Each row of a before or after table is a point. One or more steps were done to the points. Then noise was added and the rows were shuffled. The steps act on columns, c1 being the first. Name the steps. A step turns or swaps two columns, mirrors them in a line or flattens them onto one, adds a multiple of one to another, or multiplies or shifts one. Angles are multiples of 10 degrees, from the lower column toward the higher: turns from -170 to 170, lines from 10 to 170 but not 90. Use the fewest steps. Two steps may share a column if one is a turn and the other turns, adds or multiplies; they go together, in the order done. Otherwise the lowest column goes first.
(in the rows, 128 means zero)

Before (14 x 2):
[[135 143]
 [ 84 144]
 [129 100]
 [116 108]
 [172 173]
 [168 142]
 [ 88 111]
 [138 133]
 [127 150]
 [118 107]
 [160 106]
 [163 100]
 [104 191]
 [121 129]]
After (14 x 2):
[[122 103]
 [165 174]
 [122 105]
 [139 137]
 [121 128]
 [134 144]
 [ 96 187]
 [ 83 140]
 [124 151]
 [163 150]
 [168 107]
 [132 101]
 [165 112]
 [ 92 106]]
Steps: turn c1 and c2 by 10 degrees

Before (11 x 4):
[[147  96  94 169]
 [ 90 169 153 113]
 [159 108 133 111]
 [160 119 154 113]
 [115  88  88 146]
 [ 71 133 132 147]
 [114 133  94 168]
 [ 74 137 123 163]
 [143  88 110 134]
 [134  62 102 130]
 [155  83  89 102]]
After (11 x 4):
[[181 138 150 145]
 [ 94 102 159  89]
 [129 147 161 156]
 [111 113 151  97]
 [176 131 116 132]
 [127 127 170 121]
 [112 124 138 114]
 [173 144 154 157]
 [ 99 141 150 148]
 [ 97 112 114 106]
 [107 118  95 109]]
Steps: turn c1 and c3 by -160 degrees; flatten c2 and c4 onto the line at 60 degrees

Before (9 x 8):
[[148 119 121 144  33 122  90 126]
 [145 137 128  81 126 103 131 125]
 [ 88 148 160 125 137 121 132 137]
 [153 126 147 168 156 109  99 159]
 [ 69 114 115 166 143 125  83 133]
 [133 122 157 172 146 164 139 138]
 [160 164 121 139 152 104 120 128]
 [101 115 125 160 127  96 119 124]
 [159 151 128 144 158 111 141 200]]
After (9 x 8):
[[129 121 161 154 147 164 110 139]
 [ 74 175 118 168 142 124 144 105]
 [106 145 122 178 126  97 117 109]
 [ 87 116 162 126 135 121 153 114]
 [134 157 153 177 158 108 149 167]
 [143 165 122 148  34 122 146 137]
 [119 108 148 153 157 111 148 205]
 [152 118 120 150 153 102 183 145]
 [143 119 126  92 127 104 137 133]]
Steps: add 0.3 times c8 to c3; turn c1 and c8 by 30 degrees; turn c2 and c7 by 120 degrees; multiply c7 by 1.6; add -0.5 times c6 to c4

Before (11 x 11):
[[ 86 151 101 149 128 118 169 180 104 131 122]
 [158  96  99 114 150 144 142 152 165 142 169]
 [106 151 116 156  93  88 139 118 134 100 159]
 [147 137 153 174 146 151  95 132 132 169 133]
 [135 132  60 135  99 126 150 133 147 122 136]
 [126 147 160 168 105  95 101 133  74 102 100]
 [157 151  89 153 119 125 172 130 144  95 163]
 [144 136 110 120 146 120 165 172 169 167 118]
 [136 161 110 124  88 138 144 144 138 108 161]
 [110 179 129 155 145  84  89 158  78 132 110]
 [103 150 120 162 144 110 112 202 134 123  94]]
After (11 x 11):
[[119  95 154 104 177 146 116 145 168 120 133]
 [130 149 105  96 220 110 137 199 138 129 127]
 [117 164 143 114 104 143 128 147 136 152 138]
 [128 128 158  71 107 123 119 134 148 140 130]
 [100 147 110 106  84  89 126 120 131 157 153]
 [130 182 103 118 175  85 154 155  79 114 125]
 [106 155 120  95 177 120  98 176 103 135 147]
 [129 138  75 132 151 150 133 136 130  79 125]
 [139 149  77 133 107  91 153 129  73 148 124]
 [149 135 144 115 187 120  90 170 168 103 119]
 [129 148 129  83 117 125 115 137 142 166 128]]
Steps: flatten c1 and c11 onto the line at 140 degrees; turn c3 and c4 by 120 degrees; add 1 times c8 to c5; multiply c7 by 0.7; turn c7 and c10 by 160 degrees

Before (11 x 14):
[[110 129 137 128 249 114 142 118 128 107 105  96 152 141]
 [129 116 152 151 174 134 123 134  98 111 102 114 112 147]
 [166 118 109 126 105 118 154 113 116 103 116  99 123 116]
 [112 127 124 146 105 133 123 142 123 133 109 105 174 147]
 [126 118 151 145 108 138 145 143 133 155 131 128 102 145]
 [121 128 138 148 136  69 146 129 110 101  99 172 117 130]
 [139 112 120  89 102 139 127 123 132 100 118 118 121 133]
 [118 130 135 106 100 126 128 148  95 141 121 114 100 105]
 [128 127 154 120 103 132 124 110 127 121  99  99 131  97]
 [116  34 138  77 125 139 138 139 106 114 143 116  97  52]
 [119  59 141  96 129 140 151 154 112 170  92 134 151 131]]
After (11 x 14):
[[119 102 115 138 109 146 122 112 137 145 164  91 127 118]
 [ 96 136 142  97 162 126 116 132 160 150 130 112 110 146]
 [123 129 114 172 121 133 109 121 125 155 142 119 118 132]
 [106 134 120 120 104 119 124 144 136 126 113  99 171 149]
 [124 130 136 161 108 127 134 147 160 112 122 113  99 107]
 [103 104 167 104 132 188 130 128 142 123 118 170 116 128]
 [107 116 142  83 244 150 130 113 124 136 106  95 147 142]
 [ 98 134 150 136 107 127 125 111 127 139 127 100 134 102]
 [ 93  97 130 157 142  96  65 158 142  93 117 131 147 132]
 [141  99 138 177 140 124  29 139 151 146 120 118  94  52]
 [130 109 149 119 102 101 125 143 123 109 128 132 103 147]]
Steps: swap c1 and c11; turn c2 and c7 by 80 degrees; add -0.5 times c6 to c3; turn c6 and c10 by 150 degrees; mirror c4 and c5 in the line at 100 degrees; multiply c9 by -1

Before (10 x 18):
[[142 126 121 139 127 150 163 107 172  69  57 123 101 149 136 168 130 129]
 [140  96 153 147 129 131 103  81  98 109 120 122 139 156 131 132 114 161]
 [137 121 140 167 169  65  95  75 129 142  98  96 147 152 176 174 133  93]
 [ 88 143 139 126 166 110 110 107 113 170 105 103 179 132 142 107 127 127]
 [127 116 140 145 155 123 147 119 108 164  94 175 123 102 157 159 111 100]
 [100  99 112 105 164 122 158 129 143 119 135 137 100 119 176 147 128 127]
 [155 126 124 121 153  85 106 179  98 138 109 122 124 189 177 131 184 100]
 [137 140 130 104  93 169 129 104 103  84 130 146 122 159 171 144 125 111]
 [ 99 126 112 124 102 136  92 119  90 110  95 115 139 118 150 133  94  91]
 [181 102  89 145 138 134 139  95 123 164 117 115 135 130 144 156 142 113]]
After (10 x 18):
[[143  97 113 121 103 132  89 122  86 116  93 113 154 131 149 135 166  90]
 [136 203 156 146 126 133 104  89  96 107 118 125 110 137 135 131 151 170]
 [ 97 137 124 144 125 154 164 105 173  70  57 128 126 140 136 167 128 137]
 [120  87 128 101  92 167 128 104 104  85 132 145 123 150 170 144 127 122]
 [192  84 144 124 167 114 111 112 113 164 102 102 151 127 142 108 120 132]
 [123 139 139 147 155 114 144 121 105 161  90 178 128 115 155 155 151  91]
 [108 213 110 105 169 127 157 128 139 113 135 131 165 123 180 149 134 124]
 [110 185 128 118 151  81 103 183  91 133 110 118 103 175 175 129  75 123]
 [116 213  92 142 141 137 141  93 122 166 118 113  80 135 147 160 122 114]
 [143 152 139 163 170  67  96  81 124 141 101  88 110 149 179 174 126 101]]
Steps: turn c1 and c13 by -110 degrees; turn c2 and c17 by -160 degrees; multiply c2 by 3; turn c14 and c18 by 20 degrees; multiply c14 by 0.7

Before (8 x 24):
[[ 88 110 116 118 130  84 112 131 143 121 181 158 153 110 180 132 159  67
   99 163 124 156 130 110]
 [108 162 157 112 105 145 162 161 116 183 108  98  81 150  89 172 176 108
  139  79 122 152 190 125]
 [159 135 159 177  97 155 152 104 132 162 117 109 141 118 167 129 117  61
   91 123 139 134 114 179]
 [124 107 115 181 117 129 104 142 146  91 138 141  88 156 131 103 108 126
  132 168 158 114 120 105]
 [142 166 162 141 142 112  96  99 191 103 120  98 143 131 130 137 156 128
  175 170 110 113 100 109]
 [155 132 146 125 102 153 152 162 171 102 147 158 111 165  89 111  96 129
   94 164 147 121 119 182]
 [153  86 147 129 153  96 149  84 173 183 136 140 112 107  97 117 171  97
  165 128 112  89 101 127]
 [123 162 105 113 112 110 145 164 132 143 108 167 125  96 119 129 105 105
  167  90 103 148 132 141]]
After (8 x 24):
[[131  89  97 127 153  97 124 175 171 129 134 141 114 106  98 112 170  95
   81 128 148 133 123 183]
 [108 160 144 115 111 110  97 102 134 141 109 164 123  98 119 129 110 108
  128  90 145  94 112 143]
 [120 104 136 178 117 129 145 105 147 106 137 138  89 157 133 106 109 125
  119 165 109 136 146  93]
 [162 162 130 114 104 147  84 107 116 128 110 100  85 151  89 175 165 107
  143  80 115 109 105 183]
 [147 165 102 138 144 113 169 143 189 110 120 100 141 129 129 137 153 130
  101 171 147 113 126 100]
 [139 133  82 175  96 153 110 159 135 179 114 104 142 118 165 125 113  56
  148 119 123 144 142 162]
 [137 105 167 114 127  86 142 121 144 111 182 157 153 113 182 132 153  62
  164 166 129 124 124 116]
 [126 132  97 125 105 150  93 106 171 185 147 156 111 161  91 111  95 126
  139 161 118 150 146 101]]
Steps: turn c1 and c3 by -120 degrees; add -0.3 times c1 to c17; turn c7 and c8 by 160 degrees; swap c10 and c24; multiply c19 by 0.7; turn c19 and c22 by -130 degrees; multiply c23 by 0.4; turn c21 and c23 by 140 degrees
